Every row gives one point. Any point is a mix of the corners, with weights that add up to 1. It lies inside the corners' shape when no weight is negative. Is each point inside? If not, which corners have a negative weight?
In the rows, 128 means zero.

Corners:
(1): [111 189 189]
(2): [ 57 168 155]
(3): [220 122  94]
(4): [174  88 143]
Points:
[162 138 155] -> outside (2)
[187 128 119] -> inside
[132 166 161] -> inside
[111 136 149] -> inside

Corners:
(1): [ 79  58 148 141 171  83 177 134 138 146 150]
(2): [213 159 178 167 107 123 120 182 107  83 172]
(3): [ 74 119 164 104 177  72 210 156 129 178 158]
(4): [ 95 113  86  99 196  89 193 194 147 111 123]
(5): [210 109 165 154  57 133 149 189 146 132 152]
(6): [168 194 167 142 105 166  78  76 208 115 153]
(7): [189 132 207 137 105 105 120 167 142 104  81]
(8): [240 117 150  95  60 191 136 167  80  82 108]
(9): [204 152 120  95 103  88  92  14 173 130 180]
(10): [111 113 120 126 190 108 227 103 132 178  99]
(11): [ 98 115 123  94 215  82 132 150 137 185 113]
(12): [163 198 158 170  50 115  52  39 157 118 161]
Points:
[149 121 136 121 143 103 162 153 116 134 151] -> outside (6, 7)
[126  90 150 114 158 118 188 201 131 153 106] -> outside (2, 9, 12)
[163 146 141 119 125 114 117  93 163 130 151] -> inside
[133 120 123 118 152 104 170 160 144 128 132] -> inside
[186 128 170 136  99 101 137 171 125  93 137] -> outside (6, 10, 11)

Corners:
(1): [120 198  94 141  68 184  77  98 147  83 154 100 187 152 107 139 129 144
 180 177]
(2): [108 148 150 179  47 139 107 177 175 109 189 175 206 215 151  99 167 160
 136 146]
(3): [144  96 175 125 115  19 209 113  73 164  72 129  71  51 178 113 118  59
 160  79]
(4): [110 187 102 163  69 126 121  65 200  21 159 112 113 145 142 173 107 169
 187 123]
(5): [ 59 166 200 122  81  97  87  72 118  52 152 112 119 217 241 143 163 128
 145 105]
(6): [111  98 121 140 124 160 127 190 113 187 106 207  52 117 114 139 151  71
  57 195]
(7): [161 192  81  80 192 150 178 165 121 207 166 198 135 145 167 175 162  74
  68 161]
(8): [ 97 112 137  74 132  32 167 163  62 135  89  76  73 124 129 155 101  93
 130  89]
(9): [147  98 134  98 202  71 196 135  82  95 143 125  95  52 152 124  94  53
 185 114]
(10): [132 146 173  77 156 102 143 115 123 213  90  97 100  78 166 120  41  45
 166 103]
(11): [143 131  91 120 161 135 149 170 144 204 150 201  40 179 130  66 139  89
  94 175]
(12): [121 164 153 162 139 160 149 162 154 143  87 180  72 197 173  96 163 107
 132 198]
(13): [174 111 158 112 104 141  89  72 173  87 150  87 180 172 164 153 146 212
 157 134]
(14): [126 152  85 122 159  49 112 212 105 169 129 101  66  77 127  89 111  99
 194  54]
(15): [124 148 108 106  36 150  98 151 160  66 166 143 133 115 152 131 144 123
 139 202]
(16): [115  90 150 173 149  68 128 174 112 171 120  60 106  88 142 145 146  14
 127 132]
(17): [156 116  92 132 162 112 127 196 100 193 130 207 123 154 171 124  59  55
  40 233]
(18): [ 35 124  91 123 107 152 114 101 199  78 112 124 144 141 149 118 120 188
 172 144]
(19): [ 73 198 172 223  58 147 124 124 159  91 191  79 149 158 166  83 147 249
 139 136]
(20): [170 160  98 118 201  82 184 178  70 123  85  83  80  69  96  68 104  25
 110  61]
(21): [139 151 159 129 167  52 150 141 152 139 169 220 102 126  92  98 151  78
  81 193]
Points:
[129 135 108 125 145  99 146 153 120 132 128 131  93 103 134 120 125 100
 143 133] -> outside (2, 5, 10)
[136 146 133 129 128 109 136 145 122 129 139 133 114 129 146 120 124  99
 132 140] -> outside (18)
[ 84 130 123 123 114 119 111 138 140  94 162 121 157 138 156 146 140 150
 143 149] -> outside (3, 4, 10, 11, 12, 20)
[ 98 170 114 135 154 131 136 140 130 133 114 101 100 147 165 114 105 106
 155 126] -> outside (2, 3, 6, 13, 15, 21)
[121 143 111 155 119 129 133 167 152 145 149 190 108 142 141 114 142 105
 113 197] -> outside (5, 8, 10, 13, 20)
[123 130 116 134 132 106 138 178 120 152 124 136  95 102 123  95 118  85
 133 146] -> outside (4, 5, 7, 13)
[123 141 124 126 126 111 133 140 123 129 123 117 101 119 154 124 119 102
 141 132] -> outside (2, 21)

Corners:
(1): [145  88 145  87 139 147 158 125 168 133 132  69 136 131 108 166 132 116
 153 138]
(2): [ 97 116 120 102 160 127 115 177 122 119 152 119 134 124  71 150 128  98
 143  90]
(3): [ 98  72 107 115  82 249 105  40  93  92 118 187 146 116 151 158 112 150
 221  76]
(4): [ 91 113 144 111 118 102 138  54 121 133 165  97 145 146 172 151 135 143
 116 102]
(5): [101 159 148 129 131 175 175 221  75  44  24 110 104 140 175 127 116  81
 160 142]
(6): [152 157 140 121 125  64 114 155 143 199 117  37 160 124  71 162 140  72
 177 114]
(7): [159 143 153 139 120 105 142 156 156  82 126 142  99 174 168 110 185  85
 147 140]
(8): [184 116 157  77 127  74 191 180  99 163 157  91 119  98 104 112 134  97
 172 106]
(9): [ 70 125 121 124  63 107 133  78 177 109 117 123 122  79 129 105 140 112
 163 130]
(10): [222 159 148 142 167 121 127 147 103  87  67 112 112 128 127  90 115  70
 114 104]
(11): [147 146  76 120  86  60 181 148 147 137  90  90  96 148  83 107 145  71
 127 162]
(12): [112 125 145 184  93 122 183  58 132  92  58 129  81 145 149 140 181 132
  89 128]
(13): [113 123  95 164 116 139 145 103 155 151 138 116 107 105  95  96 110  90
 199 130]
(14): [ 93 108 106 116 143 105 134  95 110 168  90 100 125  81 138  98 163 153
 114  51]
(15): [192  78 110 136 169  85 143 145 142 125  81 147 147 134 103 143 156  72
 100 178]
(16): [126 171 146 145 188  84 130  86 200 196  92 147 138 138  90 162  85 164
  79 177]
(17): [139 221  78 146 172 135 158 141 123 107 139  95 139  99 120 117 188  68
 148 150]
(18): [100 145 142 131  73 199  81 184 110 123  78  91 144 135 143 131 167 138
 116  90]
(19): [147 148 138  91 148 124 100 195 103 146 106  94  87 135 151 115 154  57
  97 110]
(20): [ 80 139 154 112  99 152 172 113 140 121 116 139 146 153 124  96 126  68
 114  92]
(21): [132 162 161 118 191 126 108 116  92  89 113 110 114 168 116 113 151 145
 123 167]
Points:
[124 141 124 124 124 110 141 122 136 121 108 110 118 131 115 118 142 106
 136 139] -> inside
[127 140 118 132 129 121 141 139 122 123  98 117 113 123 123 122 154 105
 141 128] -> outside (1, 4, 10, 20)
[128 143 125 129 128 123 139 136 130 123 102 121 121 127 118 121 141  99
 141 125] -> outside (1, 4)
[114 133 129 126 125 129 145 132 132 120 107 112 121 127 125 128 140 105
 145 129] -> outside (10)
[135 138 134 129 135 135 134 143 124 109  97 117 127 153 124 145 146  94
 125 133] -> outside (8, 9, 13, 14)
[132 130 136 121 129 124 142 136 136 115 117 113 121 139 130 129 146 101
 141 126] -> inside
